Every row gives one point. Two turns around zero, p and q, are shown by what they do to some points. Write where each new point lands after one turn and then the other. Backwards means that the second turn is done in reverse. Each puzzle has new turns, and all numbers are rounded.

Turn p:
[-1 39] -> [-8 38]
[23  6] -> [21 10]
[-22 -45] -> [-13 -48]
Turn q:
[-39  17] -> [-40 -15]
[47  5] -> [30 37]
[ -7 -22] -> [ 10 -21]
Where do these land?
p, then q backwards: [-16 -23] -> [-26 -10]
q, then p: [ 8 75] -> [-57  49]
q, then p: [  4 -22] -> [20 -9]
q, then p: [ 13 -12] -> [17  4]
p, then q: [ -9 -17] -> [  9 -17]

Turn p:
[ -6 -17  38 -71] -> [-37 -21   0 -71]
[ 17  33  -5 -32] -> [ 19  25   6 -38]
[ -6 -12 -46  25] -> [  8  17 -34  38]
[  6   5 -13   1] -> [10  9 -7  2]
[-27   8  25  59] -> [-13  -8  42  54]
[ 16 -18   1  18] -> [ 13 -22  -7  15]
Turn q:
[ 38 -15  -8  24] -> [ 35 -11 -28  13]
[  9 -24  33  24] -> [ 16 -45  -1  -5]
[-27  36  15  49] -> [-18 -26  30  52]
[  7  39  32 -31] -> [ 16  18  53 -13]
[-37   6 -39 -23] -> [-46  35 -10  -2]
[-18  -2 -25 -39] -> [-25  35  -6 -23]
[ 28 -40  -9  -3] -> [ 22  -7 -39 -21]
Where do these land?
q, then p: [-33  -6 -17  -4] -> [-29  22   1  10]
p, then q backwards: [-62  23  18 -63] -> [-63  -2 -13 -67]
q, then p: [  1  25 -12  30] -> [11 -7 14 36]
q, then p backwards: [37  8 -1  2] -> [ 27  15 -18  13]
p, then q: [ 34 -34  31  21] -> [ 14 -32 -42 -27]
p, then q: [ 23 -16 -18  13] -> [ 16   4 -30  11]

Turn p:
[ -3  19  20  -3  14 -33] -> [-35  15  -4   3 -16 -18]
[-19  39  51 -18  -3  -2] -> [-36  38   1  -9 -36  26]
[  4 -34 -26  37   4  24] -> [ 24 -34  15  23  36   7]
[ 76   4  20 -19  57  -1] -> [ -2  67  31  -8  43 -49]
[-21   2  42  -5  -8 -13] -> [-30   3  18  -8 -32  12]
[ -5 -40 -41  -3 -18   3] -> [ 34 -46  -5 -14  11  -8]
[-49  38  17 -20  10  -6] -> [-46  11 -31 -16 -19  29]
[  8 -21 -33   4 -25  22] -> [ 45 -23  -4   1   9   6]
[  9  -7 -49  26 -31   5] -> [ 45 -30 -22  27   4  -5]
Turn q:
[17 -4  7 43  2  5] -> [ -5  22  -1  33 -25  -1]
[-42 -17 -59 -33   2  13] -> [-33 -42 -41 -24  34  24]
[ -5  14  -1  27  -9 -38] -> [-26  22  10   6   1 -34]
[ 32  25  23   0 -21  16] -> [ 31  31   3 -16 -26   0]
[-17   0  35  19  -7  -1] -> [-11   2  35   3 -24   0]
[ -8 -51 -44 -68   1   4] -> [ 15 -75 -45 -19  32   3]
[22 32 39 14 31  3] -> [27 40 38 18  5 10]
Where do these land?
q, then p: [  1  44  31  56 -26  10] -> [ -5  31 -27  17 -59  36]
p, then q: [ 14 -44   6 -28  11 -36] -> [ 14 -33  30 -13  18 -41]
q, then p: [  2 -36 -43 -20   7 -20] -> [ -4 -42  -5  -3  36 -30]
p, then q: [-16  11  19  19 -40  24] -> [  7  11 -15  -4 -49  22]
q, then p: [28 -5 -8 -5 13 23] -> [27 10 -3 18 20 -5]
p, then q: [ -9 -23 -25  -8  38 -19] -> [ -8 -33   9  16  39  -8]
p, then q backwards: [ 10   4 -21 -38   2 -30] -> [ 16   8 -18 -14 -41 -21]
q, then p: [-29  49  41  25  -6  48] -> [  9  46   2 -12 -32  67]

Turn p:
[-45 -34  29 -19  17  -1 -27  10  24] -> [-34 -34  37 -24   9 -27  18  17  19]
[ -1 -14  11 -28  23   7  29 -35 -33] -> [  1   6  23 -33   0  21  13 -25 -44]
[ 21  13  35 -24  -6 -15 -14  19   8] -> [ 35  -1  18 -11 -11 -34 -12  12   8]
[-17  24  -8  26  20  18 -13  21  25] -> [-13  21 -10  12  20  -1  19  30  32]
[  6  -5 -22 -10 -23  15 -26  -5  27] -> [  4 -19 -11   3  -1   5  -4 -20  44]
[ 10   5  -1  22   2 -11 -26  18 -19] -> [  0   7  -1  15  20  -7 -33  16   0]
[ 16  -4 -27 -10  16 -43  -4  -9  17] -> [ 10 -18 -39 -12  21 -26   1 -14 -12]
[ 19  -9  13  26  18  19  22  12 -12] -> [ 13  11  18  28  14  18  13  14 -22]
[-19   7 -26  35 -18   6  33 -48 -11] -> [-38  25 -26  22 -19  27  11 -37 -20]
[ 10  17  -4 -19 -49   4  25  16 -27] -> [ 23   2  -8  -1 -52  25 -27   6  -7]
Turn q:
[ 21 -45   7 -21  14   0  -3 -25 -20] -> [ 25 -40  20 -19  -5  30  -3   1 -15]
[ -6  14 -10 -20   5 -22  11  -2   9] -> [ -3  -3  -5 -19  -3 -17  10 -18  18]
[-12  -8 -28   4   3   3 -18  41  10] -> [-11  10 -35   0  22  17  13  20  17]
[ 39 -10  16  24 -45 -17  38   9 -10] -> [ 38  -3 -14  36 -56 -13   5   8  -8]
[29  9 10 -6  2 24  9 11  0] -> [33 22 10  9  6  5  3 -2 -3]
[ 11   2  19 -15 -33 -20  29 -26  26] -> [ 15  -8  21   2 -45 -24 -12  -9  30]
[-29  26 -10  32  16 -11 -33  23 -22] -> [-38   9 -34   3  33 -19   3   9 -30]
[-17 -28  14  20  10  -2  -8  35  32] -> [ -9 -17  -7  32  25   2  11  33  27]
[ -5   9  29   7  11  17  25 -22 -35] -> [ -1   2  38  10  -9  -7  15 -14 -41]
[-10  14  -6  12  40   9  -2 -37  21] -> [-22  -8  21   8  28   3 -18 -42   5]
[ -3 -25 -37 -46 -19  32 -11 -19 -10] -> [ -2  13  11 -49 -18  54  -8   5   9]
[-18  41  -4   9  -4 -12 -37  10  -1] -> [-25  22 -23 -12  21 -32 -19   7  -8]
Where do these land?
q, then p backwards: [  4   1 -13 -57  14  -1 -20  -6  71] -> [  3  17 -12 -37   4  37 -75   3  16]
p, then q: [ 15  20  21  -1  17  14 -21  -7 -11] -> [ 16   7  11  -4  23 -31 -11 -11  -1]
q, then p: [-22  19 -16  13 -76   6   5   7 -15] -> [-15  13 -35   1 -52   6 -37  24  33]
p, then q: [ 18 -49 -10   4  18  17   5   5 -15] -> [ 10 -18  26  19  19  31  11   5 -28]
q, then p: [-20  -1 -19  19  12 -20 -14  -9 -16] -> [-34 -14  -5 -18   7  19  -5  -3  -9]
q, then p: [ 4 17  7 28 16  2 28  8 -9] -> [-14  24 -10  20   0   1   0 -11 -30]
p, then q: [ 10  11 -23  27  20 -10 -11  -8 -24] -> [-18   8 -12 -10  34   5  -3 -21 -22]
q, then p: [-15  16  -2 -41  15   5 -19  11  13] -> [ 18   1  -1 -39   4 -18  27  11   4]
q, then p: [-28 -33  24  25 -24   4  28 -11  28] -> [-29 -13  18  50 -25 -16  10  20  14]
q, then p: [ 16  -5  14   8  20 -17 -16  18   0] -> [ 10 -14  -9   6  32   0  -1   5 -20]
p, then q: [ 19   5  17 -24 -31  -1  37  -9 -23] -> [ 24  19   4 -11 -38   3 -25  16 -28]

Turn p:
[ 10 -17   6  41  -3   0 -29 -14  18  -1  18] -> [-20 -10  18  31  20   1 -18 -23  22  13   9]
[  2  -3  23  -8 -21  21   1  -7 -12  -3  -2] -> [-10 -10   2 -10 -20  31   1   3   5   4   2]
[ 32  35   6  33 -14   3 -13  -9  15 -15  24] -> [  0  25  15  50  -3  24  -7 -22   8  -9  17]
[ 30 -20  -4 -15  10   7  11   8   2  -4 -11] -> [ 30 -19  -3   0   2   2   5  21  17  -1   1]
[  8 -16  29   9  28   4 -15  12  14 -34  33] -> [ -7  10  28  -3  30  11 -27  10  38 -24  10]
[-27   4 -14   0  33 -38  31 -17 -46  38 -20] -> [  7 -27 -11 -20  13 -28  -5   2 -77 -10 -18]
[-22  -4 -36 -10  16  -6  18 -15 -33 -11 -18] -> [  9 -17 -42 -24   1 -19  -3 -10 -24 -21   0]
[ -1 -18  -8 -29 -19  20   5  39   1   5  21] -> [ -2  11  -5 -23  -7  -2  17  34  19  20  32]
[-34   0 -16   7   8 -22  48   2 -18   9 -40] -> [ -9 -24 -21 -12  -5 -32  31   6 -41 -27 -24]
[ -6  16  10 -10 -32 -37 -21 -25  26  10   4] -> [  2  17  36   1 -29 -13   0 -40  -4  20 -10]
[-11   8  -8 -20   7  28   9  -1  17  15  -5] -> [  7  13 -16 -16  13  13  25   2   2  16 -12]
[ 18  15  12   2 -13  20 -43  26  15 -10  -5] -> [ -7  29  -2  24 -16  14 -19  15  35  19  -7]
Turn q:
[  3   3  14 -12 -17   0  -6  22   8 -10  20] -> [ 10 -16  13 -12 -12  -6   9  20  -6 -12  16]
[  1  18 -35 -14 -18   5  -1  -3   7 -11 -19] -> [  1   8 -33 -13 -22  17  -8  13  17  -3  -6]
[ 64   4  -1  11 -20   0   1 -19 -39 -13  -8] -> [ 40  23 -17  36 -13   4   9 -19  -5 -48 -11]
[-11 -30  -8   5 -21 -11  19  46   1  68   4] -> [ 15   9 -10  -6  24 -18  50  32 -34  53  -4]
[-15  15  13 -33  22   6  -4 -19   6  -4  17] -> [-13   4  20 -34  -3   2 -20 -21   0  -4  18]
[ -6   9   4   6 -10 -19 -11 -14   2 -13 -38] -> [ -1  11   4  13 -18   1 -27  11  13   2 -31]
[ -7  10 -12   9  -7 -14  -3 -25  17  -1  12] -> [  0   5  -5   7 -15 -11 -13  -7  23  16  17]
[ -2  17  -6  11  76 -15  -9  36   3 -13   4] -> [-41   6  10   0  65   2 -19  21  13 -25  17]
[-21  16   7  10 -30  11  -7   1 -17   9  15] -> [-10   1   5  12 -33   6  10   5 -23  11  17]
[ -2  14   3   1 -15  23  -5 -10  25  17  -2] -> [ 15  -3   6  -5 -13  28   0  -1   7  24  12]
[  3  -7  10  11 -20   0  35   5 -10 -13 -13] -> [ -3  -3   4  10 -15  -4  33  -2   9  -8 -28]
[ -7 -70  12  -4  60  12 -10 -19  -2 -16   9] -> [-10 -48   4  -7  55 -24 -25 -51 -13  -4 -17]
Where do these land?
p, then q backwards: [-19 -11  13  -4  26  15 -35  10 -11 -26   1] -> [ -9  13 -22 -18  31 -14 -13  -4  15 -20 -26]
q, then p: [ 48 -24 -35   0  17   1  30  -6 -19 -29 -10] -> [ 36  -7 -31  13  13 -22  11 -33  22 -41 -11]
p, then q backwards: [  9  12 -45 -12  17   4  -3  16   3 -12 -17] -> [ 31 -12 -37  -1 -14 -25  -1  -2  -5   6  -2]
q, then p: [ -7 -19 -47   5  -5 -13 -16   7  11 -21 -25] -> [  4   3 -29  12   5 -49   0   4  19  22  -4]
q, then p: [  0  14   6  22 -12  17   8 -16 -18   9  19] -> [-19  -8   3   9   2  21  13 -20 -16  -7  20]
p, then q: [-15  35  27  10 -17 -15  33  17   5  10   0] -> [-33   7  22   8 -30   7  30   4  -7 -18 -19]
q, then p backwards: [-15  15  39  -3   7   6 -20 -23  40   8   5] -> [ 23 -22  33 -14 -13 -15 -28 -16   3   9  30]
q, then p backwards: [  6 -21 -22  10   2   7  21   8   5  -4 -26] -> [ -6  -5  -7   4  15  27   2  -4  16   2 -31]
p, then q: [  0   2  25 -23 -23   2 -44 -12  22 -13 -27] -> [ 35   2  10  -7 -29  28 -17  13  10  36 -16]
q, then p: [ 20 -10   4  -8 -19  13  39   9 -23  48  30] -> [ 33 -13   4  -2  -1  23  26   3 -51 -28  24]
p, then q backwards: [ 18  -5   4  15   8 -13  -3   2 -20  29   9] -> [-10 -11  15  15   2   1 -34  11  -1  13   6]
p, then q: [  1   6   6  12 -20 -11  26  24   1  12  44] -> [-26   0  33   2  -7 -16  32  -4 -11 -12  28]
q, then p: [-45   5  23 -22  19 -13 -37 -36   4 -12  -2] -> [-25   9  18 -25 -22   2 -46 -19   3  38 -19]
